Every row gives one point. The window is the flat piece filled in between its corners: a triangle in 3 columns, a solid with four corners in 4, and so on. A path goes straight from each point to the next, and from the last back to the first. After which points does the path pass through the window?
In the rows, zero is written as 128.

Window (3 x 3)
[[103 113 159]
 [102  79 131]
 [152 209  97]]
Path:
(1): [168 123 157]
(2): [117  80 159]
(3): [ 77  80 132]
(4): [ 92 231  93]
(5): [158 122 136]
(6): [197 131  89]
(7): [129 214 116]
(8): [127 198 104]
(9): [166 119 117]
(10): [128  76 137]
(11): [ 37  80 157]
(12): [ 60  61 115]
Through the window after points: 4, 8, 12

Window (4 x 4)
[[183 138 146 129]
 [116 114 186 108]
 [ 82 133 151 124]
 [148  50  80 210]]
Path:
(1): [201  80  79 125]
(2): [ 72 162 186 177]
(3): [137  99 134 202]
(4): [154  91 101 134]
(5): [111  84  95 142]
(6): [136  71 142 222]
(7): [ 69 126 140 187]
(8): [116  86 131 118]
(9): [140  56 105 128]
(10): [139  88 113 218]
(11): [102 121 150 167]
(12): [ 97  89 130 121]
(13): [190 128 137  90]
(14): [143 134 164 172]
(15): [160  25 125 249]
(16): [132  92  84 157]
Through the window after points: 3, 9, 13, 15

Window (6 x 6)
[[ 96 160  39 162 160 132]
 [167  91 117  76 164 170]
 [ 61 154  16  98  53 108]
 [ 80 173 142 169 193 157]
 [153 166 156  74 124  83]
 [157 151 171 145 130 125]]
Path:
(1): [104 219  18 100 138 168]
(2): [ 91  84 123 146 147 111]
(3): [108 117  87 111 102 100]
(4): [ 90 189  58 110 104 164]
(5): [106 155  61  72 114 146]
(6): [103 115  80 118 116 114]
(7): [116 119  51 161 150  31]
(8): [ 99 197 150  90 157 223]
(9): [156 199  93 116 156 135]
(10): [ 79  86 129 162 112 104]
(11): [138 104  99 110 166 113]
(12): [ 69 189  71 136  79 211]
Through the window after points: 3, 9

Window (6 x 6)
[[158 130 161 106 129 100]
 [ 62 163  41 149 133 143]
 [153  93 146 151  66 164]
 [ 50 166 100 174 177 141]
 [156  62 121 150 132 122]
 [198 127 109 142 195 228]]
Path:
(1): [ 76 124 120 147 132 157]
(2): [140 122  75 163 154 116]
(3): [137 199  80 228 152 202]
(4): [118 103 124  69 180 151]
(5): [127  56  94 108 157 199]
(6): [122 159  97 162 149 108]
(7): [223 173 120 177 158 194]
(8): [143  50 157 116 107 169]
(9): [ 48  86 143  99 177 107]
(10): [ 88 184  83 203 160 160]
(11): [181 177  74 170 156 185]
(12): [103  62 159 124 166 163]
Through the window after points: 1, 9, 11

Window (8 x 8)
[[ 98 100 116 130  98  44  74 191]
 [107 147 166 119  94  84 139 191]
 [134 140  96  77  60 238 178 107]
 [ 73 124  61 180 174 119 154 177]
 [ 90 213 175 117  50 169 104  91]
 [105 128 170  43 135 101 129  63]
 [144 106 113 132 202 102 103 160]
 [141  97 200  92 106 123 139  33]]
Path:
(1): [150 175 118 136 144  80 139 106]
(2): [156 149 134  98 129  95 124 113]
(3): [ 39  65 195 112 128 132 123 125]
(4): [103  44 177  80  67 196  78  56]
(5): [160 182 148 121 179  49 184 113]
(6): [148 222 147  59 100  80 160  82]
(7): [ 68  74 194 147  67 153  64 176]
(8): [ 48 102 177  92 135 118 116 178]
(9): [142 152 139  84 104  98 137  83]
(10): [163 194 111 107  77 159 120  39]
(11): [108 110 136  76  95 176 166 131]
(12): [ 97  98 189 103 146 159 125  87]
(13): [142 151 111  97  70 141 143  71]
(14): [157 144  90  74  47  78 167 114]
(15): [ 65 129 175 156 162 116 111 192]
(16): [ 57  66 176 108  91 190 127 103]
Through the window after points: 2, 4, 8, 10, 14, 16

Window (9 x 9)
[[104  70  95 169 214  82  99  75  73]
 [137 164 141 192 118 193 114 113  83]
 [142 225 209 157 193  91 109 121 136]
 [124 135 119 138 186 178  72 107  57]
 [ 93  98  92  94 114 142 131 128 199]
 [156 189 249 147 137 103  68 118 187]
 [ 65  96 135  95  93 129 129 143 134]
 [116  60 104 119 148 122 127 173 138]
 [123 107  94  84  80  91 111 149 161]]
Path:
(1): [156 177 198 133 171 128 106 113 140]
(2): [ 86 194 180 176 143  62  72 140 150]
(3): [ 49 110  94 120 136 121  57 184 172]
(4): [155  85 137 124 131 120 146  74 104]
(5): [122  98 133 103 152 123 131  77 129]
(6): [ 79 141  79 164 122 124 101 220 123]
(7): [ 77 131 133 156 143  89  77 134 125]
(8): [188 115 161 111 109 188 185 111 155]
Through the window after points: 1

Window (9 x 9)
[[158 146 196 137 146 115  53 155 167]
 [159 207  86  82 122 119 154  78 103]
 [159  88 134 101 151 100  98 138 154]
 [ 61 153 188 180 157 189 199 185 153]
 [ 94 159 142  82 101 138 104 149 113]
 [107 180  91 146 147 118 131 160 123]
 [150 137 138 114  93  70  95 124 171]
 [219 127  88  21   7 164 128 189 114]
 [142 125 114 147  99 117 112 122  88]]
Path:
(1): [124 122 139 140 112 117  89 135 184]
(2): [149 141 112 110 109 123  99 131 161]
(3): [152 120 162  98 102  54 132 164 112]
(4): [178 166 164 120  77  46  64 155  94]
(5): [147 129 132 110 141 138  81 125 170]
(6): [160 129  61  84  76 166  79 121 172]
(7): [157 127 159 101 105 118 135 161 121]
(8): [139  95 165  74 141  65 154 183 115]
(9): [111 167 118 122  95 160  90 121 120]
(10): [139 155 122  91 101 124  86 108 143]
(11): [171 138 127 126 124  71 130 168 108]
(12): [154 158 174  98 150 113 150 165 101]
Through the window after points: 2, 8, 12

Window (11 x 11)
[[106  86 163  51 167 139 103  65 126 179 208]
 [135 116  84  90  48 192 118 128 154 177 183]
 [149 155  92 157 195 132  52 157 105 114 239]
 [130 123 129 172 187 121  92 134 157 140  33]
 [198 163 204  79 115 163  35  61  41  91 148]
 [142 213 180 137 127  79 149 127 183 150 115]
 [224  77 117 110  95 164 196 150 118 143 189]
 [172  94  96 164 132  27 135 142  54  55  77]
 [128  53 157 201 132  84 122 135 102 119 159]
 [ 47 150 191 129 146 139 199 117 149 120  30]
 [ 74 141 227  55  91 109 166 191 205 100  21]]
Path:
(1): [145 137 187 144 140 114  58 190  62 169 124]
(2): [113 113 123 136 130 103 135 109 148  98 125]
(3): [136 107 111 123 135 119 128  65 111  61 105]
(4): [171 167 205 135 131 115  74 187  80 170 169]
(5): [121 112 166 102 107 125 118 163  84 180 136]
(6): [130 137 165 119 135 148 149 120 197 106 119]
(7): [172  80 117 177 110 106 139  42 142  69 133]
(8): [109 130 147 117 141 108 124 201  94 151 107]
Through the window after points: 3, 7

Window (11 x 11)
[[131  23 124 125 109 195 144 107 117 141 172]
 [210 139 184 137 155 102 129 157 185 127  85]
 [135 125 165 179 140  58  76 102 183 176 136]
 [130 142  73 208  97  48 135 145 179 110  57]
 [150 130  88 104 159 226 187  60  90 104 185]
 [ 51 140 130 159 157 161 210  66  90 151  36]
 [181 104 155  75  96 166 162  95  30  86 206]
 [ 67  98 138 116  86 170 166 119 134  77 212]
 [172 119 153  91  71 194  93  71 112  55 110]
 [ 95 146 149 180 249 167 127 127  53 138  82]
 [161  94 162 182 141  22 113  96 196  62  88]]
Path:
(1): [114 135 187 187 107 124 151  86 138 103 127]
(2): [166 132 152 241 112 115 209  88 126  59  94]
(3): [134 125 126  44 146 145  88 112 111 137 165]
(4): [132 124 130  93 161 135 125 121 104 113 171]
(5): [154 112 167 163 126 140 143  91  79 119 125]
(6): [203  89 192 195  88 154 157 101 121  96 127]
(7): [113 152  73  91 199 117 121 109 139 135  90]
(8): [134 108  77 122 212  96  84 134 129 180  83]
Through the window after points: 4, 8

Window (12 x 12)
[[ 88  18 150  92 142 136  64 108 140 144  81 128]
 [175  81  77 215 180 184  72  49 127 149  83 143]
 [124 129 113 144 165 102 111 191 156 189 181  67]
 [146  48 174 103 128  63  79  70 114 119  97 175]
 [202  72  34 154 143 163  89 216 146 133 153 114]
 [ 99 164 132 172  82 117  94 165 141 198  83  74]
 [120  84 169 120 145 152 102 103 112  71 101 140]
 [182  63  80 147 163 107 149 168 212  85 117 108]
 [ 83  88 102  94 137  93  86  59 147 115 107 186]
 [128 180 132 115  73 172 171 106 110 249  66  49]
 [ 68 139 159 172  48 121 200 111 102 232 113 101]
 [176 100  76 155 188 130 183 234 128 143  82 121]]
Path:
(1): [187 107 115 154 160 176 110 171 171 196 111 114]
(2): [119 156 185  87 148  96 142 195 187 139 119 189]
(3): [141  60 104 153 140 135 119 113 101 132  89 108]
(4): [ 76  87 100  84 121   8  77 123 112 107  76  78]
(5): [138 109 149 160 139 169 138 133 147 157  97 132]
(6): [192 144 159 160  96 161 129 188 167 174 177 158]
(7): [104  74  59 136 159 103 126 101 112 128  62 100]
(8): [115  64  54 119  84  68 109 132  95  65 128 113]
Through the window after points: 2, 8

Window (14 x 14)
[[154 127 138 203 182 149  89 136 131 139  98 183 166 192]
 [111  14 139 198 147  74 142  59 107 150  49  73 138 165]
 [122  43  95 180  92 123 112 110  85 199  98 135 131 140]
 [224 107 137 143  93 144 162 155 100  48 144 111  17 131]
 [191 229 123 141 141 148 136 172  48  83 164  97  89  95]
 [139  36 129 157 171 102  74  76 126 136 150 125 130 115]
 [101 101  76 172 173  73 132 132 155 180 135 137 148 191]
 [202 178 165 133  57 125 165 162  82   7 180 148 126 126]
 [138  42  78 159 140  66 114 143 122 124  31 138 146 115]
 [ 49 231  98 171 152 146  51 122 144  87 114 209 133 198]
 [ 64 127 124  84 159 154 198 155 144 172  36 173 148 109]
 [106 111 163 121 135  59 129 135 146 223  35 155 118 122]
 [154  79  93  80 135 102 131  80 133 198  37 115 151 160]
 [ 93 187 138 155 144 166  35 203 131  84 161 120 150 205]]
Path:
(1): [105  71 117 164 115 107 131 101  66 153 120 166 132 155]
(2): [143 105 126 138 169 111 126 174  81 124 111 160 110 179]
(3): [105 154 116 214  80 123 105  76 188 105  93 104 151  80]
(4): [161 153  80 143 132 199  95 115 172 147  88 144 176 106]
(5): [111 118 140 148 137  98 118 148  93 114  98 138 111 156]
(6): [154  91  84 132 167  73 122 155  70 126 102 230 139 191]
(7): [ 80 143 147 174 128 160  81  78 182 138  96  56 134 132]
(8): [138 168 105 165 130 154  89 111 167 158 151 113 138 108]
(9): [143   8 129 108 151  48 149 153  47  87  18 160 103 198]
(10): [127 111 122 125 151 108 120 139  99 140  78 160 124 144]
(11): [145 120 137 149 121 124 154 114 166 174  85  99 127 134]
(12): [153  82  95 159 109 133  99 137 138 186  76 101 132 135]
Through the window after points: 6, 8, 10, 12
